Each row is a point. Any point is a mix of the corners, with weights that add up to 1. It lies inside the corners' shape when no weight is negative. Is each point inside? If not, which corners have a negative weight?

Corners:
(1): | .04 | .43 | .17 |
(2): | -.10 | -.06 |  .41 |
(3): | -.51 |  .13 |  .44 |
(4): |  .41 | -.47 | -.55 |
Points:
| -.04 | -.09 |  .27 | => inside
| -.16 | -.12 |  .19 | => outside (1)
| -.10 | -.04 |  .16 | => inside
| -.41 | -.01 |  .37 | => outside (1)
| -.09 | -.05 |  .32 | => inside
|  .03 | -.10 |  .05 | => inside
| -.24 |  .34 |  .37 | => outside (4)
| -.04 | -.11 |  .14 | => inside

Corners:
(1): |  .01 |  .57 |  .47 | -.32 |  .19 |  .04 |
(2): | -.04 |  .46 | -.03 | -.19 | -.02 | -.07 |
(3): |  .11 | -.74 |  .08 |  .17 |  .39 |  .42 |
(4): | -.24 | -.18 |  .41 |  .56 |  .49 |  .52 |
(5): | -.10 | -.64 | -.25 | -.21 | -.40 |  .73 |
(6): |  .30 |  .07 |  .25 | -.16 | -.23 | -.15 |
(7): | -.24 | -.09 |  .28 | -.12 |  .10 | -.14 |
Points:
| -.02 | -.15 |  .08 | -.23 |  .03 |  .32 | => outside (4, 6)
|  .13 | -.32 |  .14 |  .02 |  .13 |  .19 | => inside
|  .03 |  .30 |  .32 | -.31 |  .14 | -.22 | => outside (4, 5)
| -.13 | -.31 |  .11 |  .07 |  .17 |  .36 | => outside (6)
|  .04 | -.48 |  .14 |  .11 |  .28 |  .32 | => inside
|  .04 | -.13 |  .10 | -.03 |  .12 |  .16 | => inside
| -.09 | -.32 |  .18 |  .12 |  .21 |  .31 | => inside
|  .02 |  .19 |  .18 | -.07 |  .18 | -.03 | => outside (5)
| -.01 | -.07 |  .27 |  .02 |  .25 |  .25 | => inside

Corners:
(1): |  .24 |  .02 | -.44 | -.07 | -.11 | -.19 | -.39 | -.18 |
(2): |  .33 |  .05 | -.07 |  .11 |  .23 |  .05 |  .10 | -.03 |
(3): |  .21 | -.09 | -.15 |  .43 | -.25 | -.32 | -.20 |  .32 |
(4): |  .07 |  .44 | -.44 |  .48 |  .27 |  .03 | -.40 | -.45 |
(5): |  .03 | -.09 | -.45 | -.03 | -.35 | -.05 |  .14 |  .60 |
(6): | -.40 | -.52 |  .38 | -.14 | -.14 |  .62 | -.01 |  .29 |
(7): | -.39 | -.27 |  .58 | -.19 | -.66 |  .66 |  .37 |  .40 |
(8): | -.41 | -.43 |  .01 | -.12 | -.49 | -.25 |  .39 |  .07 |
(9): | -.18 |  .36 |  .20 | -.09 |  .29 |  .03 | -.33 | -.06 |
Points:
| -.10 |  .04 |  .08 | -.03 |  .02 |  .11 | -.10 |  .09 | => inside
| -.15 | -.13 |  .01 | -.04 | -.35 |  .18 |  .14 |  .31 | => inside
| -.18 | -.14 |  .28 |  .12 | -.06 |  .12 |  .11 |  .05 | => outside (1, 5)
| -.05 | -.20 | -.03 | -.02 | -.28 | -.01 |  .03 |  .21 | => outside (4)
|  .08 | -.07 | -.05 |  .03 | -.02 |  .11 |  .07 |  .15 | => inside
| -.18 | -.29 |  .01 | -.16 | -.42 |  .30 |  .31 |  .26 | => outside (3, 9)
| -.11 | -.30 | -.26 |  .05 | -.52 | -.01 |  .01 |  .40 | => outside (2, 9)

Corners:
(1): | -.23 | -.33 |  .15 |  .55 | -.19 | -.09 | -.10 | -.33 | -.18 |  .31 |  .34 |
(2): | -.14 |  .19 |  .31 | -.02 |  .27 | -.61 | -.03 | -.19 | -.37 | -.06 | -.27 |
(3): | -.58 | -.16 |  .41 |  .12 | -.51 |  .07 | -.27 | -.23 | -.52 | -.48 |  .24 |
(4): |  .56 |  .27 |  .11 | -.21 |  .31 |  .51 |  .67 |  .21 |  .33 |  .55 |  .07 |
(5): | -.15 | -.05 |  .10 | -.03 |  .51 | -.43 |  .20 | -.53 | -.33 | -.13 | -.51 |
(6): |  .57 |  .14 |  .19 |  .20 |  .31 |  .32 |  .12 | -.07 |  .14 |  .02 |  .24 |
(7): | -.27 | -.12 | -.02 | -.17 | -.33 | -.26 |  .13 | -.21 |  .04 | -.37 |  .41 |
(8): |  .06 | -.15 | -.21 | -.01 |  .17 | -.56 | -.15 | -.37 | -.47 |  .07 | -.40 |
(9): | -.12 | -.46 |  .43 | -.26 | -.03 | -.24 | -.25 | -.11 | -.18 | -.11 |  .32 |
(10): |  .12 |  .02 | -.43 | -.18 |  .58 |  .10 |  .16 |  .12 |  .67 |  .21 | -.21 |
(11): | -.26 | -.12 |  .36 | -.23 | -.32 | -.16 | -.27 | -.55 | -.01 |  .03 |  .02 |
(12): | -.36 |  .11 |  .04 | -.08 |  .06 | -.15 | -.09 | -.44 | -.54 | -.18 |  .45 |
Points:
| -.13 |  .01 |  .24 | -.02 |  .05 | -.26 | -.06 | -.26 | -.19 | -.04 | -.04 | => inside
|  .03 |  .03 |  .23 |  .20 |  .05 |  .05 |  .10 | -.20 |  .06 |  .06 |  .05 | => outside (8, 9, 12)
| -.07 | -.04 |  .15 |  .05 |  .09 | -.24 | -.07 | -.24 | -.16 | -.08 |  .06 | => outside (4)
| -.22 | -.05 |  .11 |  .02 | -.01 | -.13 | -.07 | -.34 | -.26 | -.02 |  .24 | => inside
|  .04 | -.07 |  .16 |  .04 |  .20 | -.09 |  .06 | -.24 | -.08 |  .13 | -.13 | => outside (7, 12)

Corners:
(1): | -.32 | -.29 |  .13 |  .06 | -.31 |  .25 | -.20 | -.04 |  .13 | -.34 | -.46 |  .29 |
(2): |  .30 |  .18 | -.08 |  .25 | -.20 |  .13 |  .27 |  .30 | -.25 | -.10 | -.17 | -.25 |
(3): | -.30 | -.25 | -.35 |  .13 | -.14 | -.18 | -.57 |  .16 |  .40 |  .03 |  .29 |  .23 |
(4): | -.01 |  .26 |  .08 |  .17 |  .18 |  .36 |  .70 |  .09 |  .09 |  .07 | -.37 | -.09 |
(5): |  .21 | -.21 |  .28 | -.22 |  .31 | -.08 |  .22 | -.01 |  .34 | -.11 | -.35 | -.33 |
(6): | -.10 |  .15 |  .16 | -.01 |  .03 |  .26 |  .17 | -.28 |  .39 | -.47 | -.31 | -.44 |
(7): |  .15 | -.11 | -.51 |  .30 | -.38 | -.29 | -.07 | -.23 | -.09 | -.01 |  .52 |  .34 |
(8): | -.46 |  .21 |  .18 | -.17 | -.35 | -.03 | -.57 | -.44 |  .28 |  .09 | -.42 |  .20 |
(9): |  .10 | -.38 | -.34 |  .94 | -.24 | -.35 |  .06 | -.10 | -.20 |  .19 |  .70 | -.08 |
(10): | -.34 |  .06 |  .22 | -.01 | -.02 |  .28 |  .51 | -.01 | -.19 | -.03 | -.08 | -.29 |
(11): |  .11 | -.03 |  .04 |  .41 | -.49 | -.28 | -.22 | -.20 |  .17 |  .02 |  .74 |  .34 |
(12): |  .22 | -.13 | -.33 |  .39 | -.30 |  .20 | -.44 | -.21 | -.10 |  .18 |  .46 |  .31 |
(13): |  .13 | -.32 | -.35 |  .59 | -.61 | -.06 |  .14 | -.02 |  .03 |  .40 |  .60 |  .03 |
Points:
| -.08 | -.02 | -.01 |  .11 | -.08 |  .02 | -.09 | -.08 |  .14 | -.05 | -.03 |  .01 | => outside (13)
| -.04 | -.01 |  .03 |  .21 | -.15 |  .09 |  .10 | -.06 |  .07 | -.02 |  .02 | -.09 | => outside (7)
| -.23 |  .00 |  .11 | -.19 | -.18 |  .08 | -.47 | -.34 |  .36 | -.26 | -.15 |  .15 | => outside (2, 4, 9, 13)
| -.10 | -.10 | -.15 |  .36 | -.40 | -.06 | -.18 | -.20 |  .14 |  .03 |  .41 |  .20 | => outside (2, 5)
|  .09 | -.06 | -.24 |  .41 | -.37 | -.08 | -.12 | -.09 | -.08 |  .08 |  .41 |  .03 | => outside (1, 4, 5)
|  .05 | -.22 | -.10 |  .45 | -.19 |  .05 |  .27 |  .14 | -.06 |  .13 |  .29 | -.01 | => outside (6, 7, 8)
|  .07 |  .05 |  .00 |  .20 | -.12 |  .06 |  .24 | -.10 | -.03 |  .04 |  .10 | -.15 | => outside (1, 3)
| -.04 | -.01 | -.02 |  .13 | -.20 |  .10 |  .09 | -.08 |  .10 | -.07 |  .01 |  .00 | => outside (9)
